Every row gives one point. Before rounding, the points of a table are all equally far from one centre. They may lie mostly on one side of it. Where is the centre, to within rounding?
In the rows, 128 means zero.

Points (8 x 2):
[[157 111]
 [215 139]
 [137 121]
 [122 140]
 [133 124]
 [190 115]
 [220 161]
 [211 134]]
Centre: [168 162]

Points (13 x 6):
[[103  44 168 144 128 179]
 [152  54 137 231  81 121]
 [133 112 122 124 120  56]
 [169  29 139 169 136  70]
 [153  67 102 143 172 179]
 [116 166 139 159 127 173]
 [ 96  69 176 103 107 120]
 [109  54 193 121 138 165]
 [ 93  57 106 176 111 133]
 [ 99  84 167  99 137 161]
 [220 110 123 153  61 165]
 [162  55 186 150 196 112]
 [181  76 124 172 187 183]]
Centre: [162  97 154 159 119 131]

Points, 14 rows:
[[ 95 125 136 151 122 201  44 159 172 208 117]
 [116 174 170 145  87 210  52 146 134 226 119]
 [106 140 154 113 114 165  69  72  62 225 160]
 [127 116 142 178  90 172 120 201  86 163 138]
 [ 84 105 154 150  69 194 115 125  90 211 110]
 [ 39 146 145 130 110 132  87 178 137 135 137]
 [ 77  76 123 141 140 190 103 112 182 193 118]
 [118 119 168 134  97 159  51  73 126 186 102]
 [102 127 124 133  77 163 121 125  88 247 153]
 [136 171 175 205 170 139 111 148 106 217 108]
 [141 156 151 107 119 150  18 152 113 183 181]
 [128 162 124 142  90 230 161 104 130 227 132]
 [ 88 162 177 124 138  79  88 106 113 202 127]
 [ 70 102 186 120 137 180  55 102 168 220 146]]
Centre: [114 149 160 127 145 178 115 130 123 170 151]

Points:
[[197 158 140 143 110  73 159 237  53 161 154  99 147 118]
 [210 162 105 154 129  93  79 182  81 140 185 122 177 152]
 [181 139 108 107  89  91 131 219  19  93 176 149 196  98]
 [185 174 105 169  88 112 145 203  49 128 132 144 174  90]
 [223 136 158 109 143  99 151 138  86 166 167 140 178  71]
 [122 176 138 175 137  99 124 191  23 165 191  87 140 121]
 [136 136 170 168 138  69 148 200  78  87 162  71 132  63]
 [131 173 122 154 175  64 137 198  58 132 169 129 143  95]
 [143 134 185 177 131 109 146 170  77 154 209  62 175  96]
 [190 135  96 183 132  85 117 129  60 123 155 105 173  72]
 [211 166 117 102 128 110 177 189  69 135 132 133 122  84]
 [206 100 123 150 111  66 119 213  98 113 152 119 182  62]
 [241 150 183  76  95  72 111 166  36  99 162  80 138  87]
 [180  88 146 173  91  51 114 191  59 178 165 144 174  83]
 [202 133 125 142 140 168  89 200 106 126 108  94 151 117]
 [116 141  85 147  94 105  79 227  56 109 188 140 110 140]
 [193 161 166 159 162  91 135 175  55 127 180 106 177 102]
 [178 157 142 183 160  74 144 164  85 142 118  74 167  88]
 [154 150 158 142 142  82 110 224  15 179  90 118 170 108]
 [151 137 127 165 135 113 114 185  30 136 110 161 115  74]
 [170 141  96 126 157 143 121 156  19 166 157  99 128  82]]
Centre: [123 136 146  88  81  92 103 152  86 137 136 100 159 116]

Points (30 x 24):
[[154 138 126 127 182 141 104 218 150 133 168  76  99 162 142  72 126 128
  145 167  91 115 121 110]
 [190 160  93 181 185 143  92 160  85 139 118 112  68 115 100  85 196  95
  109 142 110 122 141 118]
 [183 184 118 166 188 139 127 193 123 124 144  72  84 115  97 153 164  68
  152 178 175  86 107 138]
 [153 172 104 172  89 111 133 179 122 173 131 114  80  95 129 107 131 122
   59 158  79 116 128  93]
 [185  94 113 136 185 165 114 210 105 177 139 163 115 112 116  98 152  68
  128 129 121 101 173 129]
 [157 124 179 106 183 137 104 182 139 122 188  72 102 101  76  88 180  82
   81 144 108  84 144  80]
 [148 138 143 120 139 188 103 249  97 115 140 105 105 125 137 105 179  74
   92 138 144 126 151  93]
 [130 127 110 185 144 144  95 162  82 107 181  98  31 178 104  89 147 138
  136 113  95 132 143 108]
 [181 142 128 150 147 157 134 240 152 129 187 119  74 139 118 118 150  81
  148 153 113 133 159 128]
 [132 174 137  94 151 146 116 222 130 122 187 104  47 133 173  99 131 113
  117 152 141 124 132 132]
 [124 154 123 133 105 203  93 158 145  94 130 108  60  77 119 105 157  96
  107 125 114 176 145 143]
 [182 150 130 151 169 166 103 165 131  90 193 134 131 165 126 158 152  88
  106 190 109 131 150 141]
 [152 140 126 150 176 134 152 227  69 156 160 113  68 148 110  98 156  93
  111 158 139 127 185  81]
 [157 128 110 176 131 172  89 159 107  78 104  75  57 120 103  89 132 126
   91 102  81 120 132 143]
 [176 112 134 188 180 127  54 155 107 107 163  86  58 131 122 101 191  92
  141 152 114  98  95 112]
 [125 134 127 151 139 230 141 139 137 182 156 111 124 136 111  52 125  94
  123  91 127 140 115 124]
 [140 167 143  98 169 176 122 222 118 141 154  94  49 140  97  63 145 155
  150 144 157 126 108 164]
 [153 106 124 154 163 157  61 187 119 105 185  88 113 145 100 102 198 112
   76 115  99 110  95 139]
 [159 135 178 151 178 118 122 156 137  99 181  76  83 117 116  85 188 130
  118 129 105 151 136 131]
 [156 121 158 109 177 188 122 202 147 126 140 114  54  76 125 145 190 116
  135 108 102 148  89 133]
 [146 179  94  77 178 163 100 180 133 143 159 124  99 118  95 168 156 110
   73 160  72 130 108 135]
 [160 162 182 146 150 133 142 177  92  60 185  98  78 119 112  93 147  79
   92  94 110 105 103  85]
 [163 136 129 187 176 151  67 195 145 114 175 128 105 135 120 108 179 114
  127  76 155 145 130 134]
 [182 142 151 151 174 155 109 141 120 136 181  87  52 162  41 103 119  41
  107 165 160 136 120 122]
 [166 192 134 171 201 150 113 176 186 129 156 143 135 149 122 117 142 102
  120  90 165 120 128  68]
 [190 176 117 164 148 144 120 161  97 116  97  75  44 132  93  67 147 107
  141 103 155  93 115 120]
 [172 113 113 180 144 197 121 182 125 113 162  65 107 160  96  88 173  75
   90 166 157  88 161  97]
 [181 155 107 131 178 221 141 173 157 117 160 114  54 104  95  96 165 114
   82 105 133  65 127 164]
 [175 137 101 165 188 150 163 161 123  82 147 114  82 138  94 140 180 164
  108 129  84 116 169  99]
 [173 150 110 121 189 155 136 176  87 142 154  75 109 142  71  64 158  95
   77 191 113 106 140  93]]
Centre: [109 130 142 151 154 155 123 158 129 127 134 145  86 124  89 121 132 114
 112 153 141  91 108 110]

Points, 29 rows:
[[145 133 117 152 129 138 147 144 142 204 118 194  47  71  82 204 191 122
  125  87 134  76 194 146]
 [112 108 128 174 153 112 132 140 100 211 123 195  35 119 117 180 203 105
  146  69  91  94 198 139]
 [120 112 104 184 147 150 169 118 146 199 137 160  55 147 120 197 155 101
  140  61  82  37 163 149]
 [142 118 132 191 146 122 167 101 129 213 109 210  46 143 116 192 156  84
  122  41 117 109 179 152]
 [151 133 139 190 132 108 182 137 100 203 130 154  52 120 123 191 162 127
  167  72 121  48 179 136]
 [109 139 105 197  87 134 171 113 134 207 126 190  63 133 110 215 158  71
  151 110  78  60 161 186]
 [101  99 100 205 129 118 151 123  91 219  78 178  97 112  89 214 143 125
  154  77 127  65 177 171]
 [177  88 117 218 121  93 131 114 120 208 139 180  32 129  96 155 119  94
  169  86 119 104 165 187]
 [126  80 110 170 144 132 152  97 111 189 127 174  20  93  95 190 183 131
  132 136 113 115 166 163]
 [103 103  87 199 143 148 119 126  88 190 108 159  65 149  89 199 186 109
  116  80 108  98 186 166]
 [130 148 153 191 108 167 182 118 117 183 141 182  67 104  89 234 142  84
  109  94  93  88 132 158]
 [152 113 173 182 144 115 149  83  93 180 123 167  75 119  73 180 176 128
  182  76 134 108 166 162]
 [151 109 114 201 106 123 171 126 126 198 107 172  56 109  84 239 140  88
  135  90 106  89 163 138]
 [131 124 106 203 134 133 125 115  83 229 131 177  44 113  73 195 184 101
  133  98 101  89 178 161]
 [113 141 167 221  94  93 130 153 120 213  76 190  89 118  79 170 173  49
  142  82 103  88 131 148]
 [113 128 103 219 115 109 164 115 132 248 103 175  60 114 112 190 172  82
  141  79 147  75 172 164]
 [147 141 118 212 142 113 148 149 147 179 110 191  65 144  63 234 186  72
  129 121  92  95 171 151]
 [136 134 120 215 117 120 177 123 117 233 115 188  50 126  99 208 168  86
  125 109 122 118 177 143]
 [163 111 121 179 127 104 130 140 136 187 136 173  43 103  61 208 168 101
  134  72  82  81 176 126]
 [ 96 143 128 195 157 151 198 104 143 220 126 172  46  87  93 207 151 115
  133  75  72  99 116 149]
 [129 137 127 238 116 143 162 116 106 211 153 201  84  93 104 189 157 149
  164  68  81  76 170 133]
 [117 114 125 180 120 137 163 118 115 221 126 180  34  89  88 198 160 128
  152  51  86 129 150 153]
 [117 134  93 196 174 130 163  94 106 237 121 192  63 121  73 159 196 111
  147  93  90  90 168 182]
 [104 144 142 208 110 142 199 130 112 205 140 188  59 117 134 184 207 101
  157  84 103 102 159 148]
 [133 130 129 204 124 118 127 117 117 241 119 184  56 128  65 207 191 124
  159 130 132 100 151 152]
 [ 98  91 106 168 172 134 190  74 118 206 102 193  48 109 114 201 155  98
  144 111 102 104 162 161]
 [150  93 153 217 124 153 131 114 113 210 126 185  70  92  86 214 173  82
  141 106 121  90 167 145]
 [ 92 168 110 210 135 150 177  98 116 221 139 184  67  99 102 226 171  78
  111  74 103  79 133 161]
 [ 91 135 120 196 162 144 149 128 104 234 107 168  29 108  88 178 138 135
  138  78 117  66 167 157]]
Centre: [129 153 111 181 154 107 114 133 138 165 120 182 105  97 144 164 142 113
 138 106 110 107 121 169]
